Rows are points. The points of each table are mixes of a few directions, plus a little noise. Count the directions of each table, and those that both share. Where both have some left over, give the other angles between the two spaces (their principal angles), to ten degrees, smallest first.

First, 5 rows:
[[45,8,-21],
[27,64,-22],
[-49,16,19],
[-58,-39,32],
[36,-49,-8]]
Second, 4 rows:
[[-7,2,-2],
[-45,7,18],
[-46,7,22],
[98,-15,-41]]
Directions: first 2, second 1, shared 1

First, 7 rows:
[[56,93,15,-30],
[-68,-27,-10,68],
[-37,-5,4,31],
[43,-8,-50,4],
[1,-16,32,-41],
[-19,-35,38,-35],
[24,-3,-28,3]]
Second:
[[28,76,0,5],
[26,69,-4,7],
[-42,-103,5,-10],
[3,6,-2,0],
[-20,-50,2,-3]]
Directions: first 3, second 1, shared 1

First (7 x 6):
[[71,-7,42,-15,15,7],
[8,27,-36,16,-3,32],
[20,17,-17,6,-1,30],
[6,37,-48,36,21,-51],
[35,22,-17,10,6,21],
[-87,-45,25,-35,-45,55],
[-53,-51,51,-18,5,-96]]
Second (9 x 6):
[[-12,7,27,59,40,29],
[-12,8,26,56,37,26],
[-12,9,29,63,42,28],
[3,-3,-8,-17,-10,-8],
[-17,10,35,79,52,36],
[22,-14,-52,-110,-71,-48],
[9,-6,-20,-45,-29,-20],
[0,-1,-2,-1,-1,0],
[18,-10,-42,-88,-59,-38]]
Directions: first 3, second 1, shared 0; angles 80

First:
[[-17,17,-23,7,-8,80,-8,30],
[11,3,-11,-76,22,-13,37,-26],
[-4,-7,21,-14,26,-93,15,-40],
[-33,4,17,69,4,-33,-27,2],
[-57,30,-16,16,25,28,-3,7],
[2,-4,8,-18,14,-45,12,-22],
[46,-19,-2,7,-41,50,-13,28],
[53,-25,6,9,-42,27,-13,21]]
Second:
[[-72,-16,-39,-9,-121,-39,9,39],
[21,5,11,2,35,11,-3,-11],
[11,2,6,1,18,6,-1,-6],
[-9,-2,-5,-1,-16,-5,2,5],
[46,10,25,6,77,25,-6,-25],
[43,9,23,5,72,24,-6,-24],
[-4,-1,-2,-1,-7,-2,1,3],
[-62,-14,-34,-7,-104,-34,8,35],
[27,6,14,3,45,15,-3,-15]]
Directions: first 3, second 1, shared 0; angles 80

First (8 x 11):
[[-26,6,52,12,-55,-22,-10,1,-30,-11,-34],
[54,1,-121,30,9,-33,-75,22,-45,-4,44],
[-6,-12,34,12,16,-21,17,-22,37,-11,6],
[47,-33,-84,38,-10,8,-46,7,-25,-32,5],
[-3,-4,58,-54,18,23,34,-7,-1,-11,9],
[-20,30,0,-1,-2,28,41,-22,13,10,-17],
[-18,28,10,-14,14,-6,18,-5,12,24,9],
[-27,-11,57,-25,9,24,24,31,42,33,-25]]
Second, 9 rows:
[[3,-25,1,-23,-1,-22,3,8,-29,4,-15],
[41,-54,11,-43,-19,-33,-40,40,-63,-32,3],
[-2,-24,1,-23,1,-25,11,4,-27,9,-20],
[-29,7,-18,19,28,10,34,-43,9,26,-16],
[-20,21,12,-12,-13,-20,34,16,23,29,-23],
[11,96,2,89,-9,100,-51,-9,111,-44,85],
[18,-28,7,-26,-11,-21,-16,22,-32,-12,-3],
[6,-10,0,-6,0,-4,-6,3,-12,-4,0],
[-29,17,-16,24,24,16,32,-41,20,25,-12]]
Directions: first 6, second 3, shared 1; angles 40, 80

First:
[[13,0,-5,-31,53,-17,-18,30,50,8,-11,-16],
[-26,-29,-18,37,10,-35,2,-22,8,-24,47,40],
[40,-19,10,-8,1,12,-39,24,-25,25,-53,25],
[-71,-13,11,-29,16,-78,1,-34,35,11,6,-9],
[27,-6,-22,72,-36,48,18,-9,-47,-37,46,41],
[-33,2,2,-19,15,-34,6,-12,29,2,9,-16],
[37,15,-3,-7,10,34,-3,29,4,2,-13,-15],
[-26,10,-3,-7,6,-16,18,-12,21,-8,22,-19],
[39,35,21,-6,-59,74,12,9,-61,17,-45,-27],
[2,6,6,-1,-17,12,4,-4,-16,4,-8,-5]]
Second, 11 rows:
[[57,7,12,21,-58,75,-9,13,-79,13,-45,18],
[24,4,5,9,-24,31,-4,6,-33,5,-19,6],
[-38,-6,-9,-13,39,-50,6,-8,53,-9,30,-11],
[-9,-1,-3,-3,8,-10,1,-1,12,-2,7,-2],
[35,5,8,12,-36,45,-6,9,-49,8,-28,10],
[26,3,7,9,-26,34,-5,5,-37,6,-21,8],
[-88,-11,-20,-32,88,-113,13,-20,121,-19,68,-25],
[-12,-2,-3,-4,13,-16,3,-3,17,-2,9,-4],
[1,1,0,0,-1,2,-1,0,-2,0,0,0],
[-1,-1,0,0,2,-2,1,0,2,0,0,1],
[3,1,1,1,-3,4,-1,1,-5,1,-1,1]]
Directions: first 4, second 1, shared 1

First, 10 rows:
[[21,-59,17,-23,11,16,-30,-27,17,-23,-72,-4,26,-60],
[19,-81,-6,-42,-33,47,-66,-18,21,-40,-81,-5,25,-57],
[-22,45,-18,6,-46,-31,29,14,-25,14,114,-7,-10,71],
[-8,27,1,21,11,-26,31,4,-10,20,45,-8,1,23],
[-11,40,-5,23,12,-11,22,15,-9,18,32,0,-13,32],
[-11,23,-9,42,4,-19,24,7,-12,21,58,-26,16,33],
[-3,34,14,-18,7,-26,31,0,-6,7,31,23,-28,17],
[32,-73,32,-51,-1,-4,-22,-45,14,-30,-48,-2,40,-69],
[1,-22,-12,26,29,46,-33,12,17,-5,-88,-4,4,-32],
[-20,59,-17,10,9,13,17,37,-7,17,6,30,-58,43]]
Second (10 x 14):
[[26,5,4,-15,13,40,12,-38,1,17,-19,-29,-24,-1],
[11,2,3,-6,6,18,6,-17,1,7,-8,-13,-11,0],
[-67,-12,-13,42,-37,-109,-35,110,-3,-45,55,82,68,2],
[-1,0,1,1,1,-1,-2,0,0,0,0,0,0,0],
[75,14,14,-46,42,120,37,-121,4,49,-61,-90,-74,-4],
[34,7,8,-20,18,55,17,-56,1,22,-27,-41,-33,-2],
[-5,-1,0,3,-4,-8,-2,8,0,-3,3,4,5,-1],
[-18,-3,-3,10,-11,-30,-9,29,-1,-12,16,21,17,2],
[-23,-5,-3,14,-13,-38,-11,39,-2,-15,17,29,24,2],
[-29,-5,-5,18,-16,-48,-15,48,1,-19,25,36,30,1]]
Directions: first 4, second 1, shared 0; angles 70

First, 8 rows:
[[82,89,-53,6,49,-103,-11,55,-29,4,2,44,104,91,-94,-55,-8,-7],
[0,-12,-5,24,-7,-10,-19,8,0,-17,25,-16,-13,-1,3,-11,-11,-8],
[-31,-8,27,-46,-5,52,35,-36,11,26,-45,10,-18,-30,27,39,25,18],
[14,45,-1,-51,27,-3,35,-7,-7,36,-55,44,48,25,-30,11,25,18],
[16,-39,-24,103,-24,-49,-78,46,-4,-68,101,-60,-36,2,9,-50,-49,-37],
[-14,-12,10,-11,-7,20,7,-13,5,3,-11,-3,-11,-15,14,13,5,4],
[-31,-10,25,-45,-4,52,38,-36,10,27,-46,14,-15,-26,26,38,24,18],
[-39,-54,24,21,-31,40,-15,-18,14,-20,25,-36,-63,-45,49,18,-10,-9]]
Second, 10 rows:
[[-23,17,10,-34,-13,0,-75,13,-21,-3,-51,-13,9,-38,12,-8,-63,23],
[22,1,-6,30,26,0,64,-13,22,8,47,-3,1,30,-33,-7,68,-35],
[40,-56,12,18,-27,32,24,-24,3,-35,13,51,9,57,67,17,15,-10],
[5,-3,-3,-44,-43,6,-113,-16,-16,-27,-82,8,75,-40,1,-7,-87,-10],
[-18,-39,38,17,-22,30,39,-61,-2,-40,14,1,-26,-2,78,-14,39,-15],
[11,-62,-10,-5,-54,17,-18,-13,-3,-32,-21,50,7,9,62,43,-45,15],
[-7,41,3,-9,48,18,-27,54,21,65,12,-56,-26,-22,-76,7,4,2],
[19,121,-19,4,96,-80,33,86,-24,60,30,-17,-1,52,-92,-53,30,36],
[-35,21,-31,-2,0,-41,18,1,5,14,0,-20,-11,-46,-48,4,-4,8],
[-11,-38,4,24,-11,16,58,-29,16,-10,34,1,-36,-2,27,17,41,-10]]
Directions: first 2, second 6, shared 1; angles 90

First, 11 rows:
[[5,-28,-7,11,-22,-36,-38,4,-7,-3,34,22,-14,1,11,-12,-15,34,-9,6,49,23,12,10],
[6,-2,13,-61,19,99,46,26,46,-92,-50,40,85,-8,-25,-36,102,-41,-27,-39,-68,15,-66,38],
[-17,-85,-10,4,-28,-11,1,-7,19,35,71,22,-58,1,34,55,-14,3,-24,38,3,-61,14,33],
[28,21,41,-39,13,57,39,36,-24,-58,-51,-17,73,-28,-3,-62,50,2,-20,-62,-36,57,-70,2],
[-11,4,-33,35,-11,-67,-59,-23,2,27,29,16,-42,21,-3,12,-49,22,20,33,61,2,59,-13],
[-4,44,-3,62,-4,-102,-41,-26,-58,91,17,-58,-70,5,14,19,-108,39,41,24,64,7,67,-61],
[1,28,12,-36,28,77,57,8,22,-38,-54,-6,54,-7,-22,-7,59,-48,-5,-22,-74,-11,-46,10],
[1,17,22,-39,27,82,67,9,18,-26,-47,-12,46,-10,-10,1,57,-50,-10,-22,-83,-22,-55,11],
[-11,59,-31,37,11,-58,-56,-27,1,18,-12,0,-12,24,-32,-3,-42,7,41,22,50,18,62,-35],
[1,-16,6,0,-8,-2,9,-1,-7,15,16,-8,-16,-4,12,12,-10,3,-6,4,-4,-13,1,4],
[-2,-38,-7,20,-23,-42,-23,-6,-13,33,47,2,-45,-1,21,17,-34,26,-7,20,36,-11,23,3]]
Second:
[[0,-40,-25,44,-36,-103,-74,-10,-32,43,69,11,-67,6,28,11,-74,65,5,30,98,12,60,-13],
[41,-82,5,-76,11,55,53,69,-40,-86,-19,0,76,-47,43,-31,89,31,-55,-63,-33,32,-88,-6],
[-29,46,6,32,9,1,20,-42,22,73,-3,-30,-48,20,-15,52,-43,-48,30,39,-34,-62,35,-4],
[0,58,-10,38,-1,-59,-60,-19,-11,13,-8,-1,-10,18,-25,-28,-45,23,34,8,61,43,47,-25],
[0,-55,14,-42,-3,72,54,18,26,-29,5,18,20,-12,15,16,58,-28,-36,-9,-61,-34,-51,40],
[15,-45,4,-35,5,30,33,28,-15,-28,-3,-5,25,-21,25,0,37,6,-27,-22,-26,-1,-42,1],
[13,35,-18,34,0,-86,-67,-1,-48,9,-2,-14,-9,2,-3,-33,-53,56,27,-4,84,60,44,-52],
[6,-29,10,-36,12,52,58,19,-4,-13,-15,-14,22,-18,17,17,42,-20,-22,-15,-56,-28,-45,4],
[-13,67,8,14,13,17,-5,-22,28,2,-33,2,11,19,-39,-13,-2,-33,25,4,-15,6,11,5],
[-31,43,10,24,-11,23,-13,-40,71,17,8,37,-23,35,-44,8,-10,-50,18,34,-16,-28,27,51]]
Directions: first 4, second 4, shared 3; angles 40

First (11 x 32):
[[-23,6,21,-30,-27,-17,13,-1,56,-4,16,-45,-15,-58,-10,-54,39,-12,-6,-37,29,-12,19,-24,-24,50,11,-50,-8,17,38,7],
[31,-45,4,17,1,10,-24,6,-48,-23,-12,36,0,3,-12,1,-16,9,16,9,1,6,-54,-19,9,-14,-5,54,-13,-4,-17,12],
[29,25,-46,10,35,2,7,15,-30,38,5,30,-16,15,22,41,-49,-12,-19,21,-66,16,36,57,30,-29,-1,-13,20,4,-44,7],
[-23,-7,15,6,-21,-10,19,11,17,-1,-7,4,4,27,-9,-1,15,-2,18,9,12,-8,9,-56,4,24,-15,6,18,-8,20,-35],
[-33,33,20,-23,0,-41,-13,-25,43,-14,13,-8,15,25,-15,-47,27,9,-6,-12,19,12,-13,23,-24,-42,6,15,-55,-12,29,23],
[-17,21,19,-52,-3,9,11,7,15,-7,13,-44,13,-47,13,-29,39,21,17,-34,0,-25,8,4,-12,27,1,-37,6,18,25,-13],
[5,-21,6,24,-8,-12,-12,-8,-3,-12,-9,25,-3,27,-19,-1,-9,-5,-1,14,18,12,-24,-19,-2,-18,-1,37,-18,-13,-2,9],
[-41,47,27,-67,9,0,15,5,8,-9,7,-30,43,9,15,-22,46,45,36,-21,-15,-25,3,12,-3,-9,-15,-7,3,4,35,-36],
[32,20,-36,-12,40,-15,0,21,-41,24,11,48,-9,19,13,8,-42,3,-9,16,-81,22,11,61,32,-54,-7,14,-3,6,-35,19],
[-18,1,-17,72,-19,23,9,-32,40,23,-20,-25,-8,40,6,70,-14,-36,-37,29,59,0,44,-15,-13,29,13,-32,30,-26,-13,-19],
[60,-75,-13,51,-9,47,-25,4,-56,-16,-15,11,-27,-58,-6,31,-35,-17,-8,2,22,-1,-42,-24,6,34,13,14,14,11,-40,26]]
Second (11 x 32):
[[9,-17,-5,-16,-14,7,1,-5,17,16,4,14,20,2,7,-1,6,22,9,-14,20,5,-31,-11,3,-2,0,4,-12,-12,-16,-12],
[4,-2,-70,-55,-1,5,9,-3,25,22,0,23,-1,16,37,-9,6,43,17,-19,-18,45,19,-18,30,2,-23,10,8,-15,-1,-7],
[-15,14,-15,-36,-3,-8,32,15,3,28,33,51,21,-1,5,5,-22,15,-5,-2,-19,-21,-4,-16,-3,-21,-19,-22,2,12,-13,-16],
[7,-9,-39,-35,-6,4,7,-5,21,18,1,18,8,11,23,-5,3,31,12,-15,-1,27,-4,-14,17,2,-13,8,-2,-15,-9,-8],
[-1,17,14,57,33,1,-33,-10,-28,-56,-40,-74,-59,-4,-9,-8,15,-44,-4,22,-24,21,67,36,7,23,14,16,20,8,45,36],
[-6,20,-36,-4,25,-1,-7,-4,-10,-22,-19,-26,-41,5,13,-9,4,-9,3,11,-37,35,64,13,18,12,-12,9,20,3,31,20],
[-8,10,-26,-28,1,-4,19,8,3,16,16,27,6,3,9,1,-12,13,1,-1,-21,0,11,-10,6,-10,-17,-12,7,3,-2,-8],
[34,-52,33,23,-29,23,-36,-22,27,-4,-24,-31,24,3,-1,-1,33,17,14,-22,73,14,-80,-3,-4,17,33,28,-30,-31,-28,-9],
[9,-14,-55,-48,-9,7,5,-6,27,20,-2,21,9,15,33,-8,9,41,19,-21,0,40,-6,-19,25,5,-17,12,-2,-19,-10,-11],
[-11,3,81,42,-9,-7,9,13,-22,2,24,11,29,-17,-43,15,-18,-35,-22,14,23,-70,-43,7,-40,-19,19,-24,-15,20,-16,-9],
[-27,30,121,101,15,-17,-2,20,-60,-40,10,-36,-8,-31,-74,21,-25,-93,-41,47,0,-94,6,39,-53,-14,34,-33,5,45,16,18]]
Directions: first 6, second 3, shared 0; angles 30, 70, 90

First (11 x 32):
[[-5,-40,-25,-10,-5,5,-4,15,-4,35,1,6,-26,-24,-10,-34,26,57,42,6,2,-22,-17,-24,-57,-19,-5,-57,-14,-41,-5,-15],
[-49,-37,-46,-34,-15,12,-13,29,-9,27,41,-4,-24,53,-18,-5,11,42,9,4,-49,-67,-56,-92,-23,28,-30,-91,26,-96,-28,-68],
[9,16,9,-6,28,-11,24,-33,8,-66,0,-12,0,40,-8,25,-12,-39,-54,2,7,5,36,22,55,19,-20,23,0,60,4,-21],
[-14,0,-14,-27,31,-8,26,-29,5,-75,22,-18,-14,81,-21,28,-9,-27,-67,6,-16,-30,19,-20,59,39,-44,-20,12,30,-10,-66],
[9,35,28,22,-14,1,-13,6,-1,13,-9,5,32,-20,20,15,-19,-35,0,-8,3,32,-1,26,18,-2,28,58,8,12,8,48],
[28,-11,8,12,11,-6,10,-11,5,1,-26,5,-10,-46,0,-23,15,19,22,3,35,23,27,41,-27,-31,10,10,-29,36,15,24],
[-7,22,12,9,-15,4,-13,10,-3,13,5,2,22,4,12,16,-15,-23,-4,-6,-13,8,-15,-3,16,9,13,27,17,-13,-1,19],
[-9,-31,-21,-10,-5,4,-4,14,-3,25,5,3,-20,-8,-9,-22,18,42,27,5,-5,-23,-18,-26,-39,-9,-7,-48,-6,-37,-7,-19],
[4,-1,-6,-20,43,-14,36,-43,9,-87,6,-17,-18,61,-21,22,-4,-27,-66,8,6,-13,44,11,57,24,-41,-6,-5,66,-1,-54],
[38,45,51,49,-24,1,-20,9,1,43,-39,17,45,-88,37,-2,-14,-30,37,-12,34,73,12,73,-12,-37,61,99,-12,33,25,108],
[-2,0,6,17,-34,11,-28,34,-7,70,-6,13,14,-50,17,-18,4,22,54,-6,-3,11,-34,-6,-46,-21,33,6,2,-51,0,44]]
Second (9 x 32):
[[26,-15,10,8,0,2,3,3,6,31,-47,3,-1,-60,14,-18,28,23,32,13,17,33,9,39,-32,-38,19,32,-35,12,6,35],
[-22,-13,-14,-14,-23,18,-25,35,-19,63,17,2,-1,0,17,1,6,22,35,3,-40,-23,-51,-59,-33,6,8,-35,19,-89,-14,-5],
[-17,13,-6,2,-20,8,-23,17,-6,2,30,-7,17,15,-8,-8,-29,8,0,-11,-14,-28,-23,-49,-29,19,14,-53,33,-51,8,-19],
[-7,-4,-9,20,12,-18,16,-27,3,-57,51,19,-29,17,-50,-28,-18,7,-11,-32,60,-28,38,25,13,3,-23,-41,6,67,13,-18],
[51,7,17,-36,45,4,24,-28,10,-44,-82,-54,23,0,37,31,11,-19,-47,54,-35,40,33,-1,-3,1,4,25,-32,8,15,-28],
[8,-30,-7,-19,29,-1,27,-13,-5,12,-20,10,-38,-4,11,17,43,0,5,16,0,13,14,30,31,-12,-27,32,-34,32,-19,0],
[-32,-4,-10,41,-28,-36,14,-13,44,-59,19,21,-5,34,-74,-36,1,2,-44,-31,48,-25,11,66,60,-10,-31,34,-6,86,-22,-12],
[-24,32,7,7,-48,28,-55,54,-28,80,34,3,40,-15,34,8,-39,-1,45,-14,-44,-8,-66,-75,-49,19,47,-28,54,-121,6,30],
[21,13,17,-5,34,-2,22,-31,-11,-28,0,4,-10,6,17,31,-3,-40,-18,0,12,24,39,28,43,9,-9,34,-6,56,10,11]]
Directions: first 3, second 6, shared 3

First (9 x 32):
[[-33,-35,-6,-53,43,8,24,-31,-3,-29,-5,-42,22,44,-8,-15,-19,7,47,-12,-38,-21,-9,-20,45,16,-8,3,-8,-42,-10,-5],
[-28,-41,12,-19,24,17,-16,-9,19,-4,-18,-9,8,6,-15,8,-5,-20,32,8,-34,-16,-7,-18,24,18,17,7,-24,-4,-11,2],
[12,-11,-12,-7,62,-4,29,34,-4,23,-32,41,1,58,12,-29,3,-30,53,30,-72,23,-21,-28,106,16,14,-41,24,-19,34,-23],
[18,-7,-38,-46,60,21,40,-3,3,-30,-48,-18,-27,59,23,-55,1,-12,45,35,-49,4,-19,-17,97,-16,23,-2,32,-29,2,-7],
[38,36,3,36,-20,-29,9,16,-23,14,42,17,4,-3,-4,-9,13,23,-50,-38,39,-13,-7,20,-32,3,-47,-14,-4,0,30,-2],
[6,-8,12,14,-30,21,-37,-11,22,-10,1,-15,-18,-46,-14,17,15,-1,-39,-6,39,-32,4,15,-59,-6,9,33,-31,30,-17,20],
[-11,49,17,47,-84,-33,-17,6,-18,29,46,20,19,-60,10,53,-11,23,-44,-14,64,51,36,26,-103,-14,-14,-7,18,29,-10,-2],
[10,26,-19,3,-12,-5,16,9,-7,5,-13,11,-15,1,26,-5,-4,-1,6,26,2,45,11,4,11,-25,18,-9,40,6,-3,-7],
[-10,-10,30,26,-44,4,-49,-12,14,4,32,-10,6,-59,-32,38,8,8,-48,-31,50,-36,9,17,-92,11,-12,27,-50,31,-16,18]]
Second, 8 rows:
[[8,16,-15,-6,-6,5,13,7,4,-3,4,-1,-4,1,9,-10,-4,-8,-3,11,7,16,1,0,12,-26,5,6,24,-2,1,-3],
[11,1,8,17,2,-40,-7,-21,-51,5,-24,1,-8,15,13,10,18,62,11,-23,-5,7,19,19,-50,47,-25,-36,-16,1,-5,11],
[-35,-62,39,-4,21,32,-44,3,44,7,19,-5,26,-17,-58,23,1,-42,2,-19,-20,-63,-22,-26,8,34,2,25,-70,2,6,6],
[41,69,-40,6,-23,-41,48,-7,-61,-8,-26,2,-31,25,64,-25,2,61,-1,15,21,73,27,31,-18,-25,-5,-36,76,-2,-6,-2],
[-5,3,-8,-14,-2,25,6,16,38,-6,15,-1,4,-6,-5,-8,-11,-41,-8,15,6,-1,-12,-14,35,-36,15,25,13,-1,3,-8],
[-8,-24,21,9,9,-9,-21,-12,-9,7,-5,-1,7,-1,-17,15,7,15,8,-19,-10,-23,1,1,-20,37,-12,-10,-33,3,-1,5],
[-23,-2,-17,-33,-2,75,8,42,105,-13,48,-4,14,-29,-25,-19,-33,-121,-18,47,9,-12,-36,-42,98,-96,49,75,24,-4,12,-21],
[16,1,10,21,2,-49,-6,-28,-67,9,-31,3,-7,18,14,14,22,76,10,-31,-9,7,23,25,-63,62,-30,-48,-17,4,-7,11]]
Directions: first 5, second 2, shared 1; angles 60

First:
[[30,40,55,24,1,-14,-23,32,-2,9,37,-10,-5,-81,29,40,14,11,-27,-15,-15,17,-32,5,-28,-32,24,-3,-25,-44,-17,2],
[1,28,44,13,0,-19,5,39,-18,21,31,-20,-22,-31,33,11,1,-1,-31,-16,-16,20,-10,22,-10,-30,8,-18,-20,-17,-45,25],
[47,32,29,86,-23,-24,-22,57,-29,40,81,-46,-22,-63,47,16,19,-10,-48,-84,0,51,-21,7,-36,-18,-6,-31,-18,-57,-35,46],
[-16,-66,-83,-24,-4,49,-9,-95,23,-36,-57,44,45,54,-66,-17,5,7,62,37,32,-56,14,-51,33,66,-4,29,47,13,89,-55],
[5,-32,-93,-64,19,-3,10,-26,63,-59,-92,33,34,111,-66,-44,-35,-6,62,38,29,0,44,-4,0,34,-47,53,18,121,72,-32],
[-42,-22,-37,-62,12,-6,18,-10,52,-32,-52,18,-2,78,-1,-10,-34,-15,22,34,-16,3,62,-13,23,7,6,22,1,56,30,-15],
[-39,-44,-29,6,-13,32,24,-46,-45,21,-3,1,-2,45,-21,-33,7,-5,11,5,15,-37,5,-5,41,35,-11,-25,33,-11,-13,8],
[-12,19,52,21,-8,-3,-11,16,-9,21,44,-12,-20,-59,49,39,12,1,-35,-15,-29,6,-7,-11,3,-23,43,-20,-16,-67,-23,8],
[24,45,62,0,15,-12,8,33,-36,15,12,-6,-4,-53,-5,3,10,20,-17,15,0,-1,-55,50,-25,-39,-11,-6,-20,7,-58,13]]
Second:
[[-23,5,8,-42,13,-1,18,10,3,-6,-26,11,-2,27,15,-2,-9,0,-4,37,-22,0,14,14,9,-10,6,6,6,24,-22,-1],
[30,-5,-40,3,-9,14,-4,-3,-20,2,-18,22,10,27,9,-3,28,-6,-13,7,-3,-8,-28,-4,-24,31,-23,-5,41,32,8,-12],
[9,18,26,-55,30,38,2,4,-42,-7,-45,43,51,-9,12,9,32,42,0,102,-34,-14,-39,39,-8,-4,6,29,61,-9,-53,-17],
[-55,-59,-67,-22,5,-9,35,-34,37,-23,-36,-25,3,111,-76,-77,-65,-14,70,-16,52,8,90,2,57,19,-40,20,-14,54,30,22],
[-36,-1,67,39,-3,18,24,-2,-82,55,58,-40,-12,-47,1,-21,8,21,-13,-11,8,-11,-19,39,41,-23,9,-38,-4,-91,-94,50],
[-81,-27,16,6,-44,-1,-11,-57,54,11,41,18,-82,-35,79,87,8,-57,-51,-37,-57,-61,27,-118,42,12,110,-64,-42,-60,83,-52],
[-8,-1,36,59,-21,4,-1,-6,-45,42,64,-30,-25,-54,10,4,15,-2,-23,-47,10,-11,-23,-3,13,-6,13,-41,-16,-71,-30,25],
[101,46,5,13,30,-21,-43,47,35,-41,-15,-5,62,-52,-52,-4,-7,41,39,-2,38,57,-28,39,-66,-27,-43,70,-13,22,20,-3],
[55,29,-32,-2,6,-41,-10,51,42,-24,-20,-5,0,27,-5,-8,-17,-14,-1,-25,11,46,5,16,-53,-7,-42,23,-19,86,24,3],
[8,-5,-21,2,-9,-2,-11,-9,18,-8,-5,11,-5,4,7,14,5,-12,-5,-8,-4,-6,0,-26,-10,14,5,-1,1,14,35,-19]]
Directions: first 5, second 6, shared 4; angles 40

First:
[[8,9,-7,4,-1,7,-4,-8,8,-8,3,-6,0,18,-4,-2,0,-9,-2,7,-4,6,-6,5,0,-15,7,-7,-5,3,4,17],
[67,-38,-3,-23,-4,-25,-12,26,-9,-46,12,53,22,-5,-7,16,-15,7,-100,46,28,26,37,-33,-29,-68,53,-2,32,-19,-26,16],
[-94,-62,56,-27,7,22,54,51,-4,31,-9,53,26,-89,-54,32,3,-68,16,19,6,-9,-71,-9,14,54,14,37,32,-13,38,-13],
[42,45,-23,17,-2,8,-20,-40,17,-14,6,-46,-23,60,38,-18,0,15,24,-5,-18,-3,7,7,0,-14,-5,-27,-29,7,-12,33],
[-113,14,31,13,10,30,36,-5,-1,71,-19,-36,-13,-44,-11,-5,17,-19,121,-51,-25,-35,-60,28,42,115,-59,26,-23,14,40,-41],
[1,27,-26,17,1,-25,-23,-13,-15,15,-7,-20,-6,8,10,-21,7,52,10,-43,3,-3,50,22,4,1,-40,2,-11,10,-10,-43],
[28,5,-43,16,-4,-6,-25,1,7,-43,11,26,16,48,-36,-3,1,-15,-70,22,1,33,24,23,-17,-86,27,-15,12,-1,7,23],
[59,6,17,-18,2,-13,-10,-12,-3,-7,3,-22,-16,0,61,0,-12,36,11,2,8,-11,20,-41,-8,17,6,-9,-8,-8,-36,8]]
Second:
[[-1,91,-109,53,-2,52,11,-2,6,-7,14,26,9,73,-31,-10,-2,-11,26,-34,-60,102,-32,34,-28,-66,-22,-8,-68,77,33,-10],
[48,-38,-16,23,-25,12,-10,6,32,-25,18,15,-10,31,-11,25,-4,-6,-33,20,21,-14,-12,-25,2,-4,36,-28,12,-10,-3,20],
[-11,-39,1,17,-12,-33,-30,-3,11,2,-7,-13,-5,2,-25,5,13,24,-15,-16,38,-48,38,19,22,19,-18,-9,23,-30,-3,-30],
[-62,-4,33,-82,36,-23,-3,1,1,8,-41,-3,31,-43,-9,17,-4,9,71,-9,23,-1,15,4,-26,21,-42,38,-41,-24,2,-56],
[-29,8,-12,-53,21,9,-4,2,19,-27,-20,21,35,15,-34,14,-4,-31,21,19,1,36,-11,15,-37,-45,-2,16,-41,-6,16,-7],
[20,-34,12,-10,-9,-1,-2,8,16,-1,-2,3,-5,-7,9,24,-5,19,14,3,26,-24,-5,-31,-2,37,5,-4,-4,-16,-12,-13],
[27,17,57,18,0,7,38,0,-49,34,21,-24,-35,-52,80,-29,-6,3,-21,10,-34,-19,-17,-37,29,40,22,1,48,15,-27,49],
[-53,-24,-14,-24,11,-33,-39,-8,21,-13,-28,0,28,13,-61,8,13,2,6,-14,38,-17,43,47,-7,-20,-32,10,-12,-34,16,-47],
[53,27,47,61,-17,16,40,-5,-59,29,45,-27,-50,-34,82,-52,0,-9,-71,21,-55,-17,-22,-27,48,14,47,-17,83,26,-23,92]]
Directions: first 4, second 5, shared 2; angles 60, 70
